Each wall is flat, endless, passes through zero and stands at right angles to its row. A trip goes straight from one point to another. List the walls that it crosses, first one first.
In the rows, 128 means zero.

Walls:
(1): [ 64 212 131]
(2): [133 147  80]
(3): [111 237 130]
(4): [ 72  98 151]
Trips:
[152 109  93] to [146 147 162] => 2, 3, 1
[141 148 140] to [123 131 137] => 4
[150 154 147] to [107 120 121] => 4, 2, 3
[ 54 110 119] to [193 151 156] => 3, 4, 1

Walls:
(1): [166 155 141 100 120 168 108 145 121 142 146 182 133 151]
(2): [102 143 187 195 113 156  96  91 125 131  64  96 106 132]
(3): [ 95 148 169 145 126  71 148 122  93 158 152  94 181 205]
(4): [ 93 160 121 138 146 122  89  73 121 132  87 149 165 137]
Trips:
[142 177 157 168 151 149 131 114  86 124 184 145 115 190] to [103 181 128 115 105 145 142 106 103 120 114 146 133 134] => none
[ 89 132 126 109 164 180  90 137 116 135 110 143 182  88] to [132 100  50  60 106 130 116 125 180 129 193 117 143 195] => 2, 4, 3
[ 95 129 121 154 126 133  94  95 107 163 104 113 190 140] to [126 125 164 104 118 127 129 121 107 138 139  87 152 127] => 4
[183 135 125 139 127 135  93  59 175 148 155 120 212 107] to [ 96 145  42 110 121 172 151  80 106 116 110 124 116 177] => 3, 1
[ 83  47  88  74 150 185 177 102 175 132 130 183 128 135] to [ 84  89 106 132  72 157 113 126 115  50 134 193  68 140] => 2

Walls:
(1): [136 186 124 161 163 115 143  87 175 106  67 133 222 161 178 159 113  85
 153 108 106 199 127 112 112 131 158  81  97 121  98 119  95 111  87 150
  71 150 116  89  92 144 122 105  84  78 169 100]
(2): [149 107 155 121 173 110 100 151 118 135  95 163 102 152 168 107 149  80
 147 108  74 102 119 128 182 130 155 149 167 143 103 140 149 131  71  81
  83 133 136  88 201 113 201  73 138 121 124 132]
(3): [116 121 154 144 146 130 178 123 108  61 109 141 130 163 133 117 144 130
 137 118 123 127 138 125 170 145  88 138 146  87 162 132 164 126 192 113
  94  96 137 163 157 126 127 145  86 104 124 143]
(4): [127 111 127 186 140  75  89 152 148 101 133 130 197  94 143 147 129 149
 118 148 146 159 141 183 186 138 166  97 141 128 163 122  65 136 105 141
 116  85 117 112  88 118 150 166 185 115  93 136]
(5): [186 119 106 160  92 154  72 153 115 125 167 101 151 125 166 104 151  63
 132 230 147  83 160  87  74 177  69 163 107 175  94 121 143  99 103 111
 135  96 180  94  59 176 152  99 113 110 108  72]
Trips:
[175  34  70 118 165 129  91 130  66  83 104 116 117 164 185 167 190  97
 212 111 118 131 169 128  69  56 144 124 115 158 164 145 102 102 120 139
 156 131 163 122 122  61 200 197 106 145 183 115] to [100 125 133 121 126  88 155 144  93 169 134 108 157 135 111 116 115 169
 137  73 120 175 135 171 150 154 210 114 155  97  67  92 136 129 107 103
 162  99 162 206  96 112 150 107 216 138 129 116] => 5, 1
[146  88 208  82 128  42 133 192 144  48 133  75 146  92 110 137 174 127
 179 126 113 156 134 123 125  91 146 112  91 116 101  91 151 127 170 166
 143 139 129 100 152 117 157 102 173  87 139 130] to [128 101 114 157 186 100 135 104 157 104 164  58 151 126 142 157  91 130
 115 159 125 151  87 173 144 135 118 151 160 118 157 121 147 127 140  77
 154  94 183 109 187  84 160 128 128 156 114 143] => 1
[ 42  41 159 128 124 184 132 224  94 123 107 131 158  86 147 114 145 178
 184  30 135  70 138 122 130 128 132 167 140 133 103 165  74 124  85 164
  81 173 163 114 163 144  71 114 164 118 130 158] to [108 113 208 122 126 141 166  59  69 152 108 129 187 185  98 136 143 129
  99 160 148  55  88  71 153  98 144  63 142 156 110 131 160 168 169 109
 149 183 227 126 154 110 109 175 131 187 162 161] => 4, 3, 2
[169 109 109  94  99 157 118 152 148  74 125 119 181 131 122 100 113 119
 133 115 114  80 134 110  92  93 122 202 129  83 115 140 117 118 132  88
 126  88 142  96 209 130 154  59 109 203 216 204] to [128 172  74 167  47 133 148 142 133 209 157 143 165 110 117 131 144 156
 121 107  47 120 126 108  91 176 139 129  78 154 123 126 172 166  91 133
 167 145 161 133 134 142 152 125 135 161 145 110] => 3, 2
[153  95 125 122 147 105 191 180 161 142 109 158 141 131 112 151 125 130
 114 104  80 155 113  38 119 106 112  90  89 123 119 135 117  55  92 144
 154  94 131 175 112 133  67 136 136 126 119 133] to [152 152 183 126 128 106 109 201  85 159 213 111 118 100 158 113 143 128
 114 137  81 161  87 178 122 154 120 128  95 102 125 140  90  35 114 151
 106 128  98 164 113  83 133  99 176  96 157 103] => 4, 5, 2, 1

Walls:
(1): [117  72 130 111  71 117 132 134 150 143 156 173 118 125 142  59  36 147
 118 173 169 172 101 107 147  72  91 142 140 166 218  95 163 169 101 163
 118 117  78 119 105 132 133 133 163 104 191 139]
(2): [157 123 118 171 119 142 113 114 103 130 137 194 129  92 148 120 216 173
 133 196  96 125 115 126 118  92 107 153  64  63 110 136 136 158  66 122
 161 128 122  76 121 172 176 166  71  92 121 119]
(3): [132  86 102 131  86 121 163  52 107 164  93 158 150  75 111 130 142 123
 110 118 160 118 138 100 121 144 142 159 128 139 147 108 155 154 116 159
  89 152 180 113 139  40  84 126 132 136 219  75]
(4): [ 90  90 132 100 147  93 134 112 101 137  84  86 126 146 140 142 140 114
 131 120 139 135  50 123 123 114 171  89 170 133  56 102 162  43  71 137
 165  92 127  67 117 117 120  70  82 133 130 157]
Trips:
[132  77 145 125 122 126 122 107 141 121 100 158 105 183 177  93 107  77
  55 133 154 134 102 122 189  46 128 225 199 209 126 107  90 124  95 143
 147 161 200 161  91 201 153 109 127  98 125 185] to [188 143 142 127 154 135 127  97 163 172 168 126 123 137 164 179 119 114
 158  87 135 164  85 128 141  82  86  33 153  86  87  98 122 173 141 168
 133 139 103 107 113 196  66  85 100 120 145 146] => 2
[ 89 144 168 138 130 142 193  73 106 152 177 131 109 118 139  81 126 146
 149 128 143 125 129 158 106 162 144 120 177 122  82 149 137 116 127 144
 182 154 120 137  91 140 111  80 155 142  55 182] to [ 97  93 180 165  68 155 174 130 193 125 218 135 134 174 123  84 156 128
 161 175 162  94 149 145 187 104  91 101 131 103 151 110 102  73 116  97
 164 135  97 156 180 157  91 143 117 170 126 101] => 1, 4, 2
[164 109 116 103  86 183  84 131 128 144 173 110  71 133 105 116 102 122
  77 142 149 167 190 101 117 120 172 107 110 113 127  67 125 145 188 153
 120 138 175  81 153  95  85 180 175 114 116 131] to [156 133 128 173  97 157 113 112  95 126 103 118 153 129 113  93 142 125
  75 161 122  44 157 144 158 157 129 144  89 121 130  24  95 121 105 131
 121 171 182 120 102 112 147 130 181  91 138 140] => 2, 1
[143 160 152  69 136 168 214 186 160 108 163 142 104 147 122 118 164 102
 132 137 211  89  97 132 143 128 124 132 172  59 148 120 139 147 145 142
 129 153 190 150 165 103 157 172 100 162 107 149] to [ 92 124 136 137 141  97 159 126 112 228 140 101 200 120  85 130 127 185
 222 126 103 129 128 122  84 137  92  97 129  94 109 128 146  82 166 104
 214 126 124 141 127 133 128 182  87 134 113 124] => 2, 4
[133 157 141 146 155  84 107 135 135 115 136  44 129 133  96 145 144 126
 164 168 101 140 122 149 145 157  79 129  78  85 113 175 124 123 103 178
 104 144 111  95 157 145  76 171 195  89 105 155] to [157 138 105 124 232 130  78 105 147 110 147 159  95 136 117 120 104 111
 145 108 135  80  87 101  80 130 181  90 130 184  93 122  90 141 104 203
 113 160  57  85  92 133 124 122  47  94 133 153] => 4
[100 174 157 117 112 127 107 127 152 117 169 157 144  91 142 110 114 229
 146 167  62  91 106 152 161 100 123 160 123  89 173 134 175 140 126 117
 152  64 172 156 121 162  93 129  99 167 142  41] to [156 172 113 133 160 114 149 153 142 164 146 135  57 139  84  95 103 178
  94 127  72 155  72 118 102 127 134  36 130 126 137  61 146 149 121 146
 146 113 143 133  79 155 175 102 118  53 138  82] => 4

Walls:
(1): [153 152  69 108 173 140 146 161 149 142 122  82 151  77 123  97 111 139
 179 132 165  87 163 141 147 102 166 130 136 175 166 141 120 100 132 136
 167 139  87 156 142 166 112  41 156 172 132 130]
(2): [113 140 191 137 120 153 125 142  60  63  95  82 113  71 188  99 127 110
 152 143 144 167  49 178 115  62 108 127 177 111 106 144 117 182  81  87
 164 156  85  70 111  51 134 197 228 114 137 122]
(3): [118 166 124 130 142 106 129 119 124 127 100 160 108  81  95 128  85  81
 110  79 126 117 109 134 108 101 103 109 120  41 172 143 164 192 123 135
  86  89 111  81 138  82 103  77 106 178 135 168]
(4): [ 91 129  71  85 104 162  94 112 101 138 160 129 125  96 172 169 135  72
  84 114 120 193 120 166 164  96 115 161 127 138 180 155 139 175 112 178
 129 153  91 144 109 128 169 162 117 131  93 171]
(5): [136 187 158 123 169 165 116 100 167 120 138 133  91 156 126 141 100 117
  40 121 122 149 130 105 118 197 180 110 138 105 168 161 136 154 145 144
 168 137  50 120 178 176 134 100  93  91 128  56]
(6): [240 117 132 120  79 160 132  84 110 155 157 127 182 120  84 120 132 197
 124 187 164 121 128 117 145 164  90 126 117 134 167 110 135 156  76 138
 122  38 113 107 139 177 148 135 125 125 110 138]
Trips:
[105 148  81  65 111 143 175 127  70 155 163 139 160 125 118 184 139 148
 142 137 116 129 183 172 197  97 169 153  99  94  47 116 190  79 151 167
  25 125 140 162 112 125  90 157 135 179 131 128] to [ 91  77 121 168  51  81  64 152 168 136  79  44 135 169 200 158 158 118
 101 212 168 157 130 145 141 105 110 142 193 106 123 153 142 110  58 131
  97 196 189 141 149 117 101 139 130 137  20 158] => 1, 2
[181 152 135 160 136 105  91 143  85 172 146 155  85 161 131 123  64 120
  42 136  85 108 142 122 142 136 113 132  93 155 125  81 141 117 173 177
 103 152 133 144 106 125 118 102 130 145 148  85] to [143 128 111 113 134 140 154 127 168 153 105 169 155 129 177 149 141 109
 102 183 118 141  75 136 176 141 152 160  85 142 100 149  98 121 152 120
 170 103  73  89  88 157 103  72 167 202 148  87] => 1, 3, 6, 4
[104 128  99 126 127 121 100 104  99  87  89 159 137  68 133 137  65 132
  90 100 127  58 157 110 152  77 127 139  92 130 108 136 160  97 118 143
 102 114 125  55 100  84 114 185 136 142 148 101] to [144 117 171 157 112 182 153 139  88 102 170  88 177 170 187  64 187 153
  90 128 100 179 131 146 182 125 140 198  61 162 133  98 204 143 141 181
 110  48 107 172 132 144 170 162  58 136 154 173] => 6, 3, 2
[173  75 145 117 138 155  82  97 154 100 109 173 119 169 143  85 127 110
  64 144 163 152 153 119 126 165 105 172 158  62 157 163 100  45 137 145
 150 154 110 146  99 143 102 134 139 150 139 148] to [106 106  94 110 139  82 117 135 138 126 124 151 192 123  79 130  93 134
 118 120  77  93 175 169 104  76 144 101 116 163 157 131 146 140 106 170
 117 141 107 137 125 191 143  96 170 143 128 124] => 1, 3, 5
